Every row gives one point. Any point is a mix of the corners, with weights that add up to 1. It lies inside the corners' shape when no weight is negative. Say inside or outside, and name the corners with a negative weight.

Corners:
(1): [-0.49 -0.28]
(2): [ 0.54 -0.83]
(3): [-0.08  0.35]
Points:
[-0.06  0.25] -> inside
[-0.70  0.09] -> outside (2)
[-0.12  0.20] -> inside
[ 0.31 -0.13] -> outside (1)

Corners:
(1): [ 0.01 -0.56 -0.15  0.30  0.25  0.35 -0.40 -0.52]
(2): [-0.60  0.42  0.11 -0.51  0.23 -0.50 -0.03  0.37]
(3): [-0.16 -0.36  0.43  0.16  0.20 -0.45  0.06 -0.72]
(4): [ 0.49  0.65 -0.21  0.32 -0.66  0.46  0.12  0.81]
(5): [-0.28  0.33  0.95 -0.90  0.41  0.16 -0.30  0.13]
(6): [-0.38 -1.15  0.57  0.13  0.28 -0.34  0.42 -0.48]
(7): [-0.26  0.27  0.07 -0.60 -0.74 -0.75 -0.19  0.46]
(8): [ 0.76  0.55 -0.67 -0.15 -0.37  0.50  0.23  0.33]
(9): [ 0.33 -0.71 -0.09  0.44  0.44 -0.39 -0.35 -0.22]
Points:
[-0.18 -0.32  0.36 -0.04  0.12 -0.35 -0.14 -0.08] -> outside (8)
[ 0.06  0.57  0.30 -0.03 -0.23 -0.20 -0.27  0.55] -> outside (1, 6, 8)
[ 0.07  0.19  0.16 -0.32  0.06  0.07 -0.03  0.13] -> inside
[ 0.09 -0.18 -0.07  0.05 -0.01  0.13 -0.10 -0.10] -> inside
[ 0.12  0.36 -0.06  0.02 -0.25  0.08  0.03  0.45] -> inside

Corners:
(1): [ 0.40 -0.02 -0.05 -0.92 -0.82  0.39  0.09 -0.09 -0.81 -0.30  0.53  0.40
  0.09 -0.27]
(2): [ 0.31 -0.46  0.03 -0.60 -0.87  0.28 -0.41 -0.03 -0.51  0.31 -0.66 -0.43
 -0.99  0.18]
(3): [-0.36 -0.46 -0.26 -0.13  0.25 -0.23  0.01  0.31 -0.21  0.44  0.20 -0.42
 -0.57 -0.25]
(4): [ 0.19  0.14 -0.32  0.36 -0.31  0.13  0.26 -0.35 -0.39 -0.07 -0.65 -0.14
 -0.31 -0.23]
(5): [ 0.22 -0.62 -0.70  0.26  0.17 -0.54 -0.65 -0.59  0.17  0.84  0.09 -0.64
  0.51 -0.26]
(6): [-0.30  0.54 -0.47  0.94 -0.42 -0.15 -0.42 -0.61  0.12 -0.23  0.05 -0.39
 -0.31  0.17]
(7): [ 0.31  0.48 -0.34  0.06 -0.28  0.34 -0.38  0.17 -0.05 -0.67 -0.51  0.20
 -0.91 -0.06]
(8): [ 0.50 -0.51  0.18  0.23  0.12 -1.10 -0.89  0.04 -0.66  0.54  0.22 -0.83
 -0.95 -0.91]
(9): [ 0.07  0.37 -0.06  0.25  0.08 -0.17  0.55 -0.19  0.64 -0.13 -0.72  0.47
 -0.25 -0.19]
(10): [ 0.25  0.23  0.59  0.31  0.10  0.16  0.51 -0.22 -0.56 -0.92 -0.19  0.29
 -0.80  0.36]
(11): [ 0.09 -0.51 -0.26 -0.23 -0.77 -0.05  0.55  0.00  0.31 -0.63 -0.02  0.36
  0.35 -0.07]
(12): [ 0.28  0.13  0.36 -0.04 -0.38 -0.16 -0.05  0.50 -0.45  0.34 -0.71 -0.49
  0.06 -0.29]
(13): [-0.64  0.28 -0.58 -0.45 -0.47 -0.27  0.03 -0.06  0.00 -0.43 -0.46 -0.03
  0.45  0.01]
(14): [-0.90  0.22 -0.13  0.65  0.24 -0.05 -0.36  0.05  0.29 -0.22 -0.03  0.71
  0.02 -0.49]
(15): [-0.25 -0.06  0.30  0.61  0.24 -0.35 -0.84 -0.25 -0.26  0.21  0.44 -0.77
 -0.11 -1.07]
Points:
[ 0.29  0.03 -0.05  0.10 -0.23 -0.15 -0.25 -0.26 -0.37  0.03 -0.19 -0.32
 -0.32 -0.24] -> outside (3, 11, 14)
[ 0.01  0.03 -0.06  0.19 -0.09 -0.19 -0.33 -0.09 -0.20  0.12 -0.15 -0.31
 -0.26 -0.34] -> outside (11)
[ 0.08 -0.09  0.07  0.22 -0.12 -0.14 -0.26 -0.07 -0.20  0.06 -0.02 -0.28
 -0.24 -0.42] -> outside (13)
[-0.05  0.12 -0.14  0.19 -0.17 -0.01 -0.11 -0.05 -0.13 -0.22 -0.28  0.06
 -0.30 -0.22] -> inside
[ 0.14 -0.04 -0.03  0.13 -0.19 -0.17 -0.25 -0.09 -0.22 -0.06 -0.20 -0.12
 -0.21 -0.40] -> outside (3, 6)
